Each row of a before or after table is a point. One or more steps were done to the points. Then noise was added and the rows were shuffled. The steps act on how far a point lies along the listed directions, d1 being the first. What was done? A step turns or swaps two directions, mirrors them in a line or flattens them onto one, adds a multiple of one to another, or multiplies one. Angles are multiples of 10 degrees, from the lower direction toward the higher: turns from -170 to 170, lines from 10 to 170 but not 90. Use the fewest steps. Two steps may share a direction if one is a turn and the other turns, adds or multiplies; they go together, in the order done. Otherwise the lowest direction goes first.

Directions:
(1): [-0.44  0.49 -0.26]
(2): [0.24 0.47 0.47]
(3): [-0.50 -0.20  0.46]
Before (8 x 3):
[[ 0.36  0.05 -0.09]
 [-0.85 -0.22  0.99]
 [ 0.14  0.09  0.18]
 [ 0.05  0.03 -0.34]
 [ 0.05 -0.39  0.14]
 [ 0.07  0.26 -0.08]
 [ 0.13 -0.53 -0.69]
 [-0.20  0.75 -0.40]]
After:
[[ 0.19 -0.35 -0.54]
 [-0.21  0.74 -0.43]
 [ 0.06 -0.35  0.13]
 [ 0.02  0.06 -0.37]
 [ 0.38  0.04 -0.08]
 [ 0.00  0.24 -0.11]
 [-0.90 -0.22  0.92]
 [ 0.10  0.08  0.16]]
Steps: multiply d2 by 0.7

Directions:
(1): [-0.11  0.24 -0.98 -0.60  0.00 -0.10 -0.24  0.14 -0.16]
(2): [-0.02  0.42  0.15  0.36 -0.13 -0.83 -0.18  0.49 -0.45]
(3): [-0.30  0.14 -0.44  0.64  0.10 -0.05  0.33 -0.74 -0.37]
(4): [-0.63 -0.59  0.18 -0.36 -0.63 -0.35 -0.03 -0.25 -0.18]
Before, 10 rows:
[[-0.50  0.07 -0.32 -0.47 -0.13 -0.07  0.14 -0.28 -0.44]
 [-0.14 -0.12 -0.63 -1.00 -0.20  0.48 -0.38  0.32  0.29]
 [ 0.48  0.20  0.83  0.00 -0.05  0.00 -0.33  0.71  0.20]
 [ 0.39  0.27  0.09  0.37  0.36  0.04  0.06  0.52  0.16]
 [ 0.06  0.43 -0.96 -0.45  0.16 -0.50 -0.24  0.22  0.02]
 [ 0.41  0.57 -0.81 -0.57  0.33  0.21 -0.26  0.21  0.43]
 [ 0.05 -0.55  0.65 -0.27  0.08 -0.17 -0.09  0.68  0.05]
 [-0.19 -0.59  0.14 -0.29 -0.11  0.40  0.08 -0.65  0.30]
 [-0.16 -0.33  0.45 -0.31 -0.46 -0.17 -0.11  0.33  0.07]
 [ 0.24  0.23 -0.89 -0.15  0.78  0.99  0.18 -0.51  0.34]]
After (10 x 9):
[[-0.41  0.15  0.38  0.26 -0.07 -0.25  0.31 -0.29 -0.52]
 [ 0.59  0.31 -0.17 -0.16  0.43  0.84 -0.12  0.09  0.43]
 [ 0.16  0.29 -0.42  0.43  0.28  0.36  0.25 -0.26 -0.04]
 [ 0.30  0.06 -0.47  0.21  0.81  0.45  0.20  0.07  0.01]
 [ 0.19  0.73  0.25  0.91  0.13 -0.39 -0.11  0.51 -0.31]
 [-0.14  0.18  0.37 -0.43 -0.33 -1.01 -0.53  1.00 -0.30]
 [ 0.44  0.42  0.81  0.21 -0.03 -0.55 -0.25  0.66  0.31]
 [ 0.19 -0.09  0.98  0.58  0.03 -0.48  0.13  0.10  0.31]
 [-0.19  0.37 -0.68 -0.01  0.00 -0.56 -0.21 -0.14 -0.42]
 [ 0.25 -0.22  0.12 -0.33  0.14  0.32 -0.05  0.52  0.45]]
Steps: turn d1 and d2 by 140 degrees; swap d3 and d4

Directions:
(1): [-0.49  0.38 -0.26 -0.23 -0.15  0.55  0.10 -0.57  0.01 -1.04 -0.27  0.00
  0.20 -0.10]
(2): [ 0.14 -0.13 -0.16 -0.25  0.57 -0.12  0.29 -0.13  0.15 -0.45  0.75  0.07
 -0.51  0.86]
(3): [ 0.04  0.41  0.12 -0.34  0.65  0.00 -0.32 -0.49 -1.00  0.33 -0.29  0.19
 -0.27  0.01]
(4): [-0.95  0.34  0.07  0.06 -0.18 -0.38 -0.12  0.25 -0.43  0.03  0.90 -0.15
  0.14 -0.22]
Before (10 x 14):
[[-0.91  0.99 -0.10 -0.34 -0.26  0.44 -0.23 -0.84 -0.88 -0.30 -0.25  0.03
   0.21 -0.34]
 [ 0.19 -0.24 -0.35 -0.03 -0.36  0.68  0.23 -0.37  0.56 -0.51 -0.98  0.26
   0.13 -0.26]
 [-0.52  0.19  0.05  0.29 -0.49 -0.19 -0.12  0.11  0.09 -0.02  0.02 -0.38
   0.47 -0.51]
 [ 0.09  0.17  0.05 -0.22 -0.14 -0.35  0.06  0.23 -0.07  0.51  0.26 -0.12
  -0.08 -0.25]
 [ 0.13 -0.18 -0.13 -0.12  0.34  0.24  0.35 -0.37  0.42 -0.69  0.01  0.37
  -0.16  0.51]
 [-0.26  0.66  0.12 -0.34  0.13  0.65  0.06 -0.98 -0.57 -0.48 -1.04  0.01
   0.09 -0.25]
 [ 0.25 -0.24 -0.37 -0.19  0.31  0.22  0.27 -0.02  0.32 -0.59  0.43  0.00
  -0.47  0.66]
 [ 0.13 -0.08  0.24  0.36  0.11 -0.03 -0.41 -0.13 -0.43  0.70 -0.50 -0.01
   0.11 -0.49]
 [ 0.69 -0.51  0.10  0.31 -0.10  0.10  0.15  0.13  0.58  0.23 -0.36 -0.03
  -0.07  0.38]
 [-0.38  0.55  0.25 -0.40  0.62 -0.37 -0.66 -0.61 -1.39  0.19  0.40  0.19
  -0.43  0.02]]
After:
[[ 0.40 -0.25 -0.10  0.21 -0.18  0.47  0.17 -0.34  0.71 -0.61 -0.36  0.00
  -0.08  0.42]
 [-0.05  0.01 -0.05  0.22 -0.60  0.50 -0.25  0.09  0.10  0.04 -0.83 -0.10
   0.37 -0.76]
 [-0.08  0.11  0.31  0.21 -0.01 -0.80 -0.35  0.58 -0.70  1.73  0.63 -0.07
  -0.15  0.02]
 [ 0.84 -0.79 -0.06  0.34 -0.17 -0.25  0.19  0.52  0.73  0.91 -0.31  0.27
  -0.19 -0.02]
 [ 0.12 -0.23  0.25  0.39 -0.30  0.05 -0.02  0.11  0.24  0.41 -0.72  0.29
   0.51 -0.52]
 [ 0.10 -0.05  0.13  0.06  0.30 -0.50 -0.08  0.08 -0.09  0.28  0.38 -0.31
  -0.25  0.33]
 [-0.07 -0.20 -0.16  0.07  0.46 -0.14  0.05 -0.27  0.09 -0.38  0.64 -0.04
  -0.34  0.51]
 [-0.15  0.34 -0.12 -0.56  0.16 -0.05  0.25 -0.28 -0.06 -0.43  0.33 -0.04
  -0.17  0.02]
 [ 0.44 -0.36  0.60  0.40 -0.02 -0.62  0.05  0.59 -0.07  1.53  0.00 -0.22
  -0.14 -0.05]
 [-0.73  0.52  0.32 -0.12 -0.13 -0.39 -0.59 -0.18 -1.00  0.02  0.60 -0.10
   0.01 -0.38]]
Steps: multiply d1 by 1.3; turn d1 and d2 by -150 degrees; flatten d3 and d4 onto the line at 60 degrees
